Every row gives one point. The ring and each string are closed loops that go straight from each point to the next, and from the last back to the first. Before rounding, they use only three directions, however many columns there are. Count how often each string passes through the ring. Passing back the other way cancels.

Ring, 8 rows:
[[ 15.8  -0.2  -1.5]
 [ -1.3  11.4   4.6]
 [-17.4   8.3   9.4]
 [-23.2  -3.6   8.7]
 [-19.4 -19.7   5.5]
 [ -3.3 -33.8   3.0]
 [ 12.6 -34.3   1.5]
 [ 22.6 -17.6  -2.1]]
String (17 x 3):
[[ 26.2 -40.6 -12.4]
 [ 14.8 -31.5 -10.5]
 [  5.9 -21.3  -4.7]
 [  7.7 -21.8  10.3]
 [ 12.5 -28.0  15.0]
 [ 22.7 -41.9  10.5]
 [ 23.5 -42.4  -4.1]
 [ 20.1 -36.0 -10.3]
 [ 14.4 -27.3  -9.9]
 [ 24.8 -33.4 -10.1]
 [ 33.1 -34.6   4.8]
 [ 25.7 -27.0  11.5]
 [  9.6 -16.7  12.0]
 [  9.9 -18.3  -0.1]
 [ 14.2 -22.9 -11.3]
 [ 25.4 -32.9 -15.2]
 [ 29.3 -37.8  -2.2]]
Times through: 0
